Rows are points. Examples show where two turns around zero, p and q, send a point. Write where each new point lands after one turn and then the other. Backwards means that the second turn is done in reverse. Each puzzle has new turns, and all numbers are rounded.

Turn p:
[13  5] => [13 -4]
[ -7 -46] => [-34 -31]
[-6 41] => [21 36]
Turn q:
[-34  12] => [-36   2]
[-15 -11] => [-11 -15]
[49 -2] => [48 12]
Where do these land?
q, then p: [-8 31] => [ 5 32]
p, then q backwards: [  6 -10] => [ -5 -11]
p, then q: [-10 -47] => [-27 -39]
p, then q: [43  5] => [ 42 -12]
q, then p: [-31  21] => [-20  31]

Turn p:
[ 13  24 -16   2] => [ 7 13  9 27]
[26 36 27  8] => [-15  19  46   9]
[24 -6 -2 24] => [  4 -24  21  13]
[ 21  25  19 -27] => [ 8 35 28 -9]
[-67 -26  -4 -13] => [-21  -1 -65 -27]
[-17 -53 -24   7] => [ 17 -42 -39 -12]
Turn q:
[ 28   3 -19 -27] => [ 30 -25  15  -9]
[19 16 -4 17] => [22  8 -6 19]
[-12 -43  27   8] => [-48 -16  -1  14]
[17 36  4 -9] => [30 18 21  3]
[-76 -40  -8  44] => [-68  17 -64 -19]
[ 8  1 -3 -1] => [ 7 -4  1  3]
[ 16  27   4 -33] => [ 26   3  36 -12]
Where do these land?
q, then p: [ 14 -13 -29 -35] => [ 33 -10   3 -35]
p, then q backwards: [-33  16  33  33] => [-34 -38  30   1]
p, then q: [ 27 -47 -15 -28] => [ 24 -50  25  16]
q, then p: [-27  40  27  19] => [-29  39  14  29]
p, then q: [ 50 -17 -27 -10] => [ 12 -27  16  50]
p, then q: [-3 13 19 -3] => [ -5  18  11 -10]
q, then p: [-27   7  -7  24] => [  3  20 -16  27]

Turn p:
[  6  -1  20 -27  48 -29  17 -21  -5] => [ 24 -13  35 -42  18 -16 -20 -14 -14]
[-58  29  -9 -24 -42  35   4  -1  34] => [-69  27   3 -11  -1  37  30  -1  33]
[ -7  -9  35  38   9  25  52 -19 -22] => [ -5 -33  30  27  39 -28  42   2 -16]
[ 17  14 -14 -38  -6 -68 -33  42  55] => [ 32  38   6 -30 -61  10 -48 -10  55]
[ -4  -9  -8   5 -10  -8 -39 -29 -34] => [-18   4 -35   2  15 -17 -34  11 -22]
[ 33 -15  48  -1   9 -48  -1  34   1] => [ 49   2  44  21 -13 -20 -39  11  15]
[ 33 -10  14   8  25  33   5  -4  36] => [ 23 -41   6  14   6  30   7 -31   9]
[-12  -6 -25  10  10  38 -27 -16 -20] => [-11  -3 -44   0  27  20   7   4 -24]
[-18  26  -7 -15 -35  39  29  -8 -46] => [-52  20  11  11  -1   4  35   9 -48]
[ 29 -45 -35  -1   1 -36 -25 -14  -1] => [ 21 -29 -40 -18 -30 -18 -38  18  -2]
[ 20  16 -10  48  -3  -3  -1   4   3] => [ 17   3 -24  30  -4 -23  16 -22   7]
[-39  11  -9  -3  -7  22  19  31  -1] => [-12  27   8  -3   5  19  42  21   8]
Turn q:
[-17  23  24  20 -46 -20  26  17 -10] => [ 27  -4  -5 -18 -63 -10  -9  13  -2]
[-46 -51   8  -2  -1  13 -45   2 -29] => [-42 -34  53 -16   7  12 -17  14  34]
[-12  33  -7   1  22  -4 -35 -22 -23] => [-23  23  31  13  -5  12 -13 -35 -16]
[-29  36  -1 -19  31 -48 -17 -36  54] => [ -2  72  28  40   6 -51   2  -7   6]
[ -1 -23 -29  22  36  -3  36  -9  39] => [-12 -11 -32  34  18 -36  42  -5  16]
[32 19 -1  4 23 35 18 12 36] => [ 17  19 -34  19  18  27  42   2  -5]
[-22  16 -15 -40 -38  -2 -17  24 -14] => [-20  27   4 -53 -12   3 -24  19  -6]
[ 26 -35  11   9 -27   9  12 -46 -31] => [ 32 -47  -4 -12  15   2 -30 -35  21]
[ 46  28  -4   5 -29  -8  -3  33   4] => [ 17  14 -41   1 -15  24 -24  21 -31]
[ 21 -47  13  -1  30  29  23  26 -26] => [  3 -59   1  -9  31  19  33  14 -15]
Where do these land?
q, then p: [-10 -14  23  10  47 -37  -7   0 -20] => [ 16  -8  20  29  31 -39 -12  28   3]
q, then p: [-23   7  13  -9 -62  36   6 -38  18] => [-23 -15   7 -12 -40  39 -21 -52  25]
p, then q: [-23   1 -32  18   6 -28  17  26  -1] => [ 16  23 -34 -12  -4 -23   3  16 -28]
q, then p: [ 16  -2  30 -62 -29  20 -28  -2 -39] => [  9   4  25  -1  19  62 -45 -13 -37]
q, then p: [ 30 -31  17 -19  29 -16  11   4  -9] => [ 49 -15   7  -1  15 -11  -8  18 -21]
q, then p: [-16   9 -46  11  -9  31   9 -26   9] => [-36 -10 -15 -42  -2  -2  17 -22  18]
p, then q: [ 22 -18  13  29  44 -31 -35  19 -31] => [ -8  -4 -20  44  26  23 -33   0 -51]
p, then q backwards: [ 23 -16   9  35  14 -23  10  18 -18] => [ 14  -8  31   4   4 -34  27 -10  19]
q, then p backwards: [-41  31 -22  11 -16  64  20  12  28] => [-36  31 -57  -3 -17  13  11  25  47]
p, then q: [-20 -15 -29  16   7   2 -15  27  35] => [ -4  23 -49  -3  18   2  20  12   9]
q, then p: [ 42  49  25 -39 -31 -17  12 -39  28] => [ 20  19 -15  10 -30  -4 -31 -73 -42]

Turn p:
[-16  -8  26 -10  17  -1 -22  26 -10   5  17 -32] => [-35  47   7  -4  -8   1   7  -8 -16  -2   1  11]
[ -1  21   3  -7 -15  12   5 -17  13  12 -24   2] => [ 15  -4 -10  -7   3  13   6  11  26  15 -19  -8]
[ 17  13 -16   4  -6 -11  20   5 -20  -2  -2  18] => [ 29 -16  -4   2   6 -21   4   1   1   0  15  15]
[-15  -4 -20 -31   0 -40   4 -16  13  -2  10   7] => [ -4 -12 -23  -8 -28  -5 -42   8   8 -12   3  13]
[  2  12  -6   6 -19 -13  30  14  34  -8  -3  -6] => [  3   1 -20  15  14 -20 -13   7  31  -6  10 -23]
[  2  -8  21 -26  -4  19 -12 -11  -1   3  -9  29] => [ -1 -11  27 -28  -1  18   5  19  11  -6 -13   9]
[ 10  -6  19  13  22  -1 -16  23 -15  -5 -17  25] => [ -2   2  19  -3  37   0   7  11 -24  -7  -5  23]
[-27   7 -16   6  -1  11 -12  -9  -9  -1  26  -6] => [-17  -9  -6  17 -28   5  14 -20  -1  -1  -5   9]
[-12 -12   3  15   2   0  13  29  -6  -1  -7 -17] => [-20  14  -2  14  15 -14   6   5  -7  16  18  -4]
[ 27  11   7   5  -2  -2  14 -36  -4 -13  12 -15] => [ 32   0   8  -5 -17 -17  -5 -17  -5  -1 -16 -26]
[ -5  -9   8  13 -13 -18  -2  -4 -15 -14  -4   5] => [  4  -4   6  15  -8 -13  -1  22 -17  -2  -3   1]
[ -2 -14 -11   3  26  11  -1   3   9   7  -1  -4] => [-15  -5   0  -5  13  13  -9 -19  -8   9   7  -2]
[ 20   3 -10  -5  -9  25 -16   3  14  -7  -6 -16] => [  2   3 -12 -15   6  17  22  -7   1 -11   2 -26]
[  0  -6  -6  14   1   8  -7 -10  -4  25   9  11] => [  9  -6  13  14  -4  24   0 -10   0   7   5   9]
Turn q:
[ 11 -25  -2 -28 -15  22  12  -8  -7  -8   2   1] => [ 21 -10  -8 -12   4  25   1  -4 -11 -17  23 -15]
[20 12 -5 21 23 -3 -1 -4  3 19 12 10] => [  4  12  -6  18  -4 -24 -24  -8  -4  19  -4  -2]
[  8 -23  14  -4 -11  11  -6  -5 -24  -2 -21  -4] => [  1 -11  -1  -8  16  14  24  -6 -16  12  14 -18]
[  6  10   8   5   0 -22   1  22  24   6  12  -9] => [  6  23  23   6 -11  -5  -2  -6  10   1  -9  23]
[ -9 -26   4   4   1  -4  18  -9   4 -15 -19  -5] => [ 16 -27  12 -16  14  -4  11  -1   7  -2  -3  -5]
[-14  -6 -16   9  -6  15   5  -3 -12  -8   3  -4] => [ -2 -22 -10   6  -5   5   3  14  10   0   9  -5]
[ -8 -11   5   3 -15   1   7   3 -14  10   5   2] => [  3  -2 -10   2   6   1  15  -2   6   2  19   7]
[ -1  23 -12  21  29  15 -38  -2  11   7  21 -21] => [-35  13  15  28 -16  -4 -33  11  13  15  -6 -19]
[  2  20   0 -13   5 -48   2  -4   4   4  12  -2] => [ -6  23   8  -5 -17 -34   8  -8  -6 -23 -11  14]
[  5  45  15   7  -6 -23   4  -9  23   2  12  -1] => [ -7  25  -2  18 -10 -11  -1 -22  11 -17 -36  15]
[ -7 -21 -11 -16 -21  12  -7  -7   3   7 -20  15] => [  2  -5 -18 -36   2  18   4   0   4   5  11  -8]
[  2  -4 -11 -14  -4  17  14   9 -15   2 -26  -4] => [ 18  -3 -12  -9   7  14  14  25 -10   4  -1 -12]
[-14  26  15   5  33  -2 -10   6  11   8  19   5] => [-23  18   9  19  15 -15 -27   6   4  -4 -11  14]
[ -2 -19  -6  -1 -12   9  -2  11 -12 -34 -14  16] => [  1 -35  -1 -15  -3  22   8   5 -19   5   3  10]
Where do these land?
q, then p: [ -1   7 -17  17  -3 -11  -8  -7   1  10 -14  -7] => [  5  10 -17   6  -2   5 -10  14  15  11   9  -3]
p, then q: [  5  -5   9   9  -3 -11  12 -10  13  -1  54  -1] => [-25 -15  12  10 -11   7  14 -42  13  -6 -16  -3]
p, then q: [-16  11 -12   1 -33   8  -8  14   1  -9 -15 -13] => [ 27  -6  -1   5 -16  -2   1  26  21   1  -1  14]
p, then q: [ -4  -5   8  -3   6 -10  -4   9  12  -7 -15  76] => [ -4 -23  34 -26  30  11 -31  -2 -28  22   9  28]
p, then q: [-14   2   9   9  10  31  -9  10  -3  14 -13  12] => [ 12  -1  -9   1  38  -4 -15   9  10   3  -3   1]
q, then p: [-12  10  10  -5  15  -3  -6   8   2  -5 -18 -13] => [-13  12   0  -6  19 -10   1   8   2  13  -9   9]
q, then p: [ -8   7   0   2  10  12   5 -41 -17   1 -15   9] => [-15  -2 -28  -4  -6  -1 -16  -9 -28  17  10  -8]
q, then p backwards: [  2   2  -3  14 -32  -3  10  -1 -10  -8 -11 -15] => [ -5  19 -12   6 -21  24  -8  -9 -10   2   2   0]
p, then q: [-15 -21  -7 -32   8  -2   0  11   7  17 -16   2] => [-18  17  -9 -12   4  17 -21  18   7  -9  20  11]
p, then q backwards: [  4   7   7   1 -16 -12  -3  12 -10  17  24   2] => [  3   4   0  -6 -10 -11  11  17   4  10  26 -13]
p, then q backwards: [ 13 -13   2 -37  -3   5 -10 -19   7   2 -12  -8] => [  0 -12 -25 -25  -8   6 -13  -2  19  -3 -20   4]
q, then p: [ -6   2  -2  14  17   7  -4   3 -23  -9  10   4] => [-12   2   7  23   0   2  -2   2 -17   4  12  12]
q, then p: [ 17   2   3   7  17   5  30  -2  10  -7 -13 -17] => [ 20  18   4  -8  25   0  -3   5 -21   2  -1 -17]
p, then q: [ 23   6 -13 -14  13  -9   2   3   8  -8  25 -13] => [-14  -9  -1  -3 -23  -3  -1 -13  -9 -27  -5 -16]
q, then p: [ 13 -12   7  17  -5  -9  -6  11   3  -8  30 -18] => [ 11   5  30  26 -10   1  -1   5   8  -8 -13 -11]

Turn p:
[ 17  37  17 -24  -6  23   3  15  18 -14   9 -14 -20  49] => [ 41  29  12 -16 -22   8   7  -7 -12  21   2  23 -24  41]
[ 33   0 -40  30  13 -30  28   3   0 -13 -38 -15   4  -9] => [ 23 -16 -33  45   0 -10 -28   1  18 -30 -36  -4  -4  -4]
[  7   0  47  -9 -30 -22  -5  33   4 -24  -8  -2 -16  18] => [ 18  23  29 -20 -24 -10 -37 -31  10  13   6  16  18   7]
[ 45 -37  -8  17  16   2   0  12  21   6  -5 -19 -17 -19] => [ 14 -20 -20  15 -19   5 -32  20  30  10   8 -39  -7   5]
[ 20  -9 -13 -16  22 -13  21  30  33  -9  -5   8  23 -26] => [  5   5 -45  18 -21  -9 -13  24  18 -12  20  11  27   7]
[-45  47  20  19 -27  44 -28  -7 -22  -6  14  40 -21 -54] => [ -7  21  13 -73  43   8  10  13 -18 -13  17  15 -23 -67]
[-25  32  10 -20 -16  20 -43 -76 -49  15  12  33   0 -52] => [-30 -40   9 -49  83  29  34 -10 -10   9  15  26 -10 -41]
[ 26 -19 -16   7   4 -17  28  18 -10  11  17  15  11  20] => [ -6 -23   6  34 -32  -9 -17  18 -19  -6  -1   9   3   9]
[ 12 -23 -34  31 -15 -12  -2 -14  32   2  10   2  24  -1] => [ 11 -17 -15  33 -15  24   4  -4 -16 -21   7 -34  18 -17]
[ -1 -35 -16   2  27   1   4 -10  -6 -33  -3  14  -1  19] => [-15 -24   3  -3 -32   7  15   5  21 -25 -24  -4   5  14]
[  6 -21 -37  32  41 -40   8  22  14   8   9 -10 -16 -15] => [ -8 -18 -28  36 -23 -38 -13   3  17 -32  12 -33 -21  -4]
[-19   8  37 -14 -14   0  43  -7  25  -1   4 -19 -24  10] => [ 27  22   8  -3 -21 -26  24 -12   8  47  -7  10   6 -14]
[-30   8 -21 -22 -27  25 -26 -25 -61  13  24  -3   8 -30] => [-41 -26  -5 -45  53   3  11   0 -48   9 -11  -2  -3  -9]
[  2 -31 -21  21  25  -1   9   7   3  -6 -11 -36  41   0] => [ -1  -3 -14  29   3 -11   2  22   8 -21 -23 -41  30  23]
[-20  21  23 -30  -4 -17 -24  15  33  -1   2 -14  -3  38] => [  7  42   9  -4 -11  -2  15 -42   0  10  27   8   2  34]
[-40   8  -4 -22 -26  40 -28 -28 -39  40 -26  35  -9  -8] => [-61  14  12 -25  44  41  13  -3 -18  23 -16  19 -23 -28]
[ 13  14  54  -2  17  -2  11  11   3  15  -4 -13  17  59] => [20 29 56 28 -5 -9  6  6  9 19  6 18  5 43]
Turn q:
[ 29   5 -20  34 -11   7   6  30 -25 -29  36  12  10 -13] => [  2 -28  17   7  17 -11  -3  29  -2 -52  -2  -2  38 -13]
[ 12 -42  31 -11  13  -8   1  23  -7  23  46  65  19   2] => [-25 -38  20 -39  33  -4  16   9   0  39  20 -29  53  10]
[ -9   8  -3  -2 -24 -12 -16  17 -39  -6 -15  14 -12  -9] => [-20  -2  34  -2  16   4 -26  14  -5  -5  -6  24 -13  -7]
[  8  20 -18 -13  19  17 -33  20 -14 -24  -7 -17 -34   7] => [ 35  28  27  19   4  20 -30   0   8 -18  16  15   4   9]
[ 25 -64  18 -31  -3   5  -6  11  -1 -20  30  10   3 -11] => [ -7 -25  21 -42 -11  37   5  14   1  -5  13 -40  24  28]
[-47   8   0  26  26  18   2 -22  12  14 -17 -36 -29   1] => [ 30   8   1  35  -6 -11  19 -39  17   8   6   0 -51  -7]
[-10  38 -11   1  21 -10 -26 -40  15  36 -15 -47  12   7] => [  2  39 -36  45 -22  -1 -19 -33   4  22  -2 -10 -17 -31]
[  0  -2  -2  12  30  -7  10 -15  21  15 -51 -12   8  38] => [ 21  18 -31   6  -8 -16  -3 -24  29  29 -39   8  -9  18]
[ -1 -29   1 -39  18 -26  45  36   8  29  12   7  24 -14] => [-19   6 -17 -37  48   5  16 -13 -32   8 -16 -42  10  25]
[  3   0 -30  12 -26  41 -19  -7 -19  -3 -20  -5   3 -17] => [ -2 -17  13  48 -14  22  -6  26  -7 -11 -13  17 -12   7]
[ -8  14   8 -18  -8   2  31 -16  34  49  -1 -20 -12  47] => [ -7  24 -51   5  -6 -39   2 -16  -2  26  25  -7 -24  35]
[ 28  18  -2  37 -23 -13  -7 -27  -7 -18 -12   0 -36 -33] => [ 19 -20  -9  -2  -9   5 -20  38  17 -20   3  20 -29 -46]
[ 10 -22   7 -39   8   4  30  -3 -32 -36  39  53  19 -11] => [ -4 -51  16 -49   8  19   3  -9 -45  -7  11   8  46  13]
[-14  59  22  18  -3  19 -10  -6  41   6 -44 -30   2  -6] => [ 28  56 -11  31 -29 -25  23  14  -6  18 -13  21 -30 -26]
[  3 -46  38  -8 -17 -21  15  14 -31 -24  41  13  31  11] => [-37 -34  34 -54 -13 -16   0  -7  -8 -15  -3 -31  30  11]
[-30  36 -38  24 -20 -15 -23 -14  45 -13 -22  -9  -8   2] => [-12  38 -25  29  -8   9  23  -3  31 -19   0  47 -21 -26]
Where do these land?
p, then q backwards: [ 31 -26  -6  33   6   8   0  12  35  26 -17  45  40 -12] => [ 38  11 -38   6 -21  18 -60  -4   4  -1  24 -11  -4 -27]
q, then p: [-43  41 -22  -6 -14  -6  14   9   1 -22  -7 -37  25 -17] => [ 18 -12   8 -27  21 -14   6 -10   9 -28 -40  36 -13 -37]
q, then p: [-18  -8 -24 -29  32 -40  26  -4  19 -21 -48  39  20  27] => [-32   4 -23  30  11  55  40   6  16   2 -19  53 -13   9]
q, then p: [ 21   9   4 -17  23  35  12  27 -19  22  32  21  12  24] => [ -9 -19  37  35  15 -16  -1   9 -16 -19   8 -10  21  42]
q, then p: [-23 -39  16   7 -10  20  20 -48 -25 -24  15 -10   0   3] => [ -9 -30  18 -16 -29  17  -1 -27  -1  42 -26 -21  23 -17]
q, then p: [-10  23   2 -18 -33 -29 -34  24 -14 -32 -14  29 -39  12] => [-14  25  15 -41 -10   9  13   3   8 -11  56  45  -4  -4]
q, then p: [  7 -23 -15 -20 -18  14 -29  14 -25  26 -21 -34   1 -33] => [  7  40  29 -29  15  -5 -12   7   7   3 -19 -37 -33   7]
q, then p: [-14 -19 -20 -13   9  10 -14 -39  32 -17  28  -4 -19  24] => [ 23 -20  -4  -3 -27  30  38   6 -39  11   2 -12   5 -12]
q, then p: [-10  21 -19  -1 -17 -27  26  -4 -20 -14  31 -28 -24  -5] => [  3 -36  -9 -48  -6 -12  14 -24  11 -28  -1   1  -4   1]
q, then p: [  7 -18  10  46  17  20  23 -15   2 -16 -25 -19 -40 -16] => [ 30 -21 -16   6 -40  15 -41  -5  34  23  -2 -11 -12  -1]
p, then q backwards: [ -5 -19  -5  30 -18  11 -15 -33  18  18  12 -16   0  36] => [-21 -28  10  -8  25  28 -14   3  -3   9   9 -24  16 -37]
q, then p: [-28   0 -14   4  15   7 -44   9 -25  39  10 -34 -21 -51] => [ 30   1  23 -28  29 -27   7  28  27   8   9 -50 -36 -20]
p, then q: [18 21 30 20 11 10 -6 10 24 53 29  0 10 16] => [ 14  -5  16   2  17 -51  -8  13   5 -10  37 -35  14 -20]
p, then q: [ 39  25   7  25  -8 -26 -34  27 -29 -19  -8 -24  13 -21] => [ 21  18  18 -10 -28  33 -30 -13  36   5   4  -9  46 -15]
q, then p: [-10 -29  24 -34   7 -10  17  26  42  -7   5  33  20  32] => [-12  17  -6  34  -5  -6  40  -1 -25  29  -9  44  15  34]
p, then q backwards: [ 39  43  30 -26  -2   3  36 -16 -16 -13 -22  38   2 -20] => [  9  32 -18  17   5   0  -9 -12  -3 -26 -40  62 -34   3]
